Each row is a point. Each copy is the shape, with its points in the same order, turned, moved and blurred by noise. Is it also mirrored, or only turned?

Shape, 8 rows:
[[-17  -9]
 [-19 -42]
 [-10  12]
 [ -1  30]
 [ 33 -29]
 [-11  23]
 [ 56  14]
 [  9  30]]
Copy 1, 8 rows:
[[-19 -16]
 [ -1 -41]
 [-28   5]
 [-35  25]
 [ 33   4]
 [-41  13]
 [ 18  47]
 [-27  30]]
Copy 1 is: only turned
Copy 2:
[[-23  18]
 [-31  50]
 [-14   1]
 [ -5 -21]
 [ 24  42]
 [-15 -13]
 [ 49  -1]
 [  4 -19]]
Copy 2 is: mirrored
Copy 3, 8 rows:
[[ -1 -26]
 [ 15 -55]
 [-10  -5]
 [-12  18]
 [ 52 -10]
 [-16   6]
 [ 43  38]
 [ -3  21]]
Copy 3 is: only turned

Shape (8 x 4):
[[ 23   1  24   2]
 [ -5   9 -11  -1]
 [  5  11  -7 -15]
 [ 28 -46  25   2]
 [ -5   2 -17   3]
 [  1  -3 -21  -7]
 [-10   4   5 -10]
 [ 12  -4  15   7]]
Copy 1 (8 x 4):
[[ -7 -11  -4 -25]
 [ 25   5  -6   3]
 [ 21  15  -7  -9]
 [-47  -7   0   2]
 [ 22   4 -11  11]
 [ 15  15 -14  11]
 [ 16   6  11  -2]
 [ -1 -11  -2  -8]]
Copy 1 is: only turned
Copy 2, 8 rows:
[[  7 -14 -22  18]
 [ -5  -3  10  -3]
 [  8 -17  13   2]
 [-11 -15 -23  60]
 [-13  -7  14  -2]
 [-13 -11  21   6]
 [  4   6   7   4]
 [ -2 -10 -19  14]]
Copy 2 is: only turned
Copy 3, 8 rows:
[[ -3 -34  -1  13]
 [  3   9   3   0]
 [  5  -5  -6 -13]
 [-15 -36 -38  39]
 [ -6  13  -1   2]
 [ -7  11 -12  -5]
 [ 17   4  -5   6]
 [ -3 -20  -2  13]]
Copy 3 is: mirrored

Shape (12 x 8):
[[ 11 -22  19 -26  20  -8  -9  39]
 [  6   9  10 -35   1   1 -24  41]
 [-25   7 -13  29  16  -8   8   2]
 [ 11   0  -5  -1   4  -1  12 -15]
 [ 10   3   1  26 -20   1  10   1]
 [-19  11 -11  23  10   9   5   5]
 [ 19   3 -16  21   0 -12  -6 -21]
 [-30  -1 -31  11 -13   7  10  -6]
 [ 26   4  29 -40   2  28 -17  17]
 [ 20  12 -21  10   9   0  12   4]
 [-12 -17 -20  23  10  18 -10  27]
 [ -1   6  -5  14 -11  14 -15 -16]]
Copy 1:
[[-33   5  23 -19   8 -31  -1  -4]
 [-12  27  26   1  29 -31   6  -4]
 [ 28 -15  25  15 -37  -3  -7   2]
 [ 21  -1 -11 -10  -7   0  -5   7]
 [ 12   0 -20  24 -19  -6   5  15]
 [ 25   3  20  15 -28   2  -1  -1]
 [ 31 -20 -22   9  -9  -9 -13  -5]
 [ 39  -4  13   8 -24   2  34  -2]
 [-21  41   1 -10  33   0  -9  -8]
 [ 30  11  -9  -6 -18 -22 -14   2]
 [  4   5  17   8 -39 -17  13 -27]
 [ 23   3  -8  22  -2   8   4 -16]]
Copy 1 is: mirrored
Copy 2 (12 x 8):
[[-12 -12  -7  17 -51 -11 -15  -9]
 [-24   9  -2  12 -53  21 -23 -19]
 [ 19  30  19 -16   0  -7  17  -1]
 [ -2  -2  -1  -1  14  -3   2 -19]
 [ -1  16  20  15  21   0 -10  -1]
 [ 14  31  10  -3   0   2  14  -6]
 [-23   8  13  -9  22  -8  14 -13]
 [ 21   9  21 -13   9  27  15   2]
 [-22   2 -35  31 -26  24 -29 -22]
 [ -5   9  16   9   8  -2  15 -27]
 [  6  15  11  17 -19   9  31  14]
 [ -7  15   0  -8  17  19   2   5]]
Copy 2 is: only turned
Copy 3:
[[-28  24 -23  -9  -3  18 -16  38]
 [-13  28  -6  -1  24  33  -2  36]
 [-15 -10  35  -9  -5 -29   0   7]
 [ -1  -8  -4   0  -7  -6   0 -12]
 [ -6  15  12  20  -4 -22  -4 -16]
 [-11   1  33 -12   3 -19  -2  -2]
 [ -4 -10  13  17 -23  -6  16 -12]
 [  3 -15  39   1   8  -9 -24 -10]
 [  7  40 -28 -17  11  34   2   7]
 [-27  -5   7   4   4  -2  10 -17]
 [-30  16  39 -11 -12   4 -21   2]
 [ 16   9  25   4 -10   2   3 -10]]
Copy 3 is: only turned
Copy 4 (12 x 8):
[[ -5  -6  21  -4 -60   7  20   8]
 [  1 -38  30  11 -44  -6   7 -10]
 [ 26  22 -22 -11   4   3 -14  -9]
 [ -6  -1  -6 -23   3   2   1   6]
 [  7  -3 -14   3  11  25   9  12]
 [ 19  11  -6  -8   3  11 -13 -19]
 [-12   2 -14  -4  17   1 -15  19]
 [ 28  13   0  -7  26 -13   3 -15]
 [-32 -39  39  -4 -24  16  19 -14]
 [  6  -6   3 -26   8  15 -18  19]
 [ 20  22  24   4 -10  15  -7  -2]
 [ -7   1  -5   6  14   4  -3 -11]]
Copy 4 is: mirrored
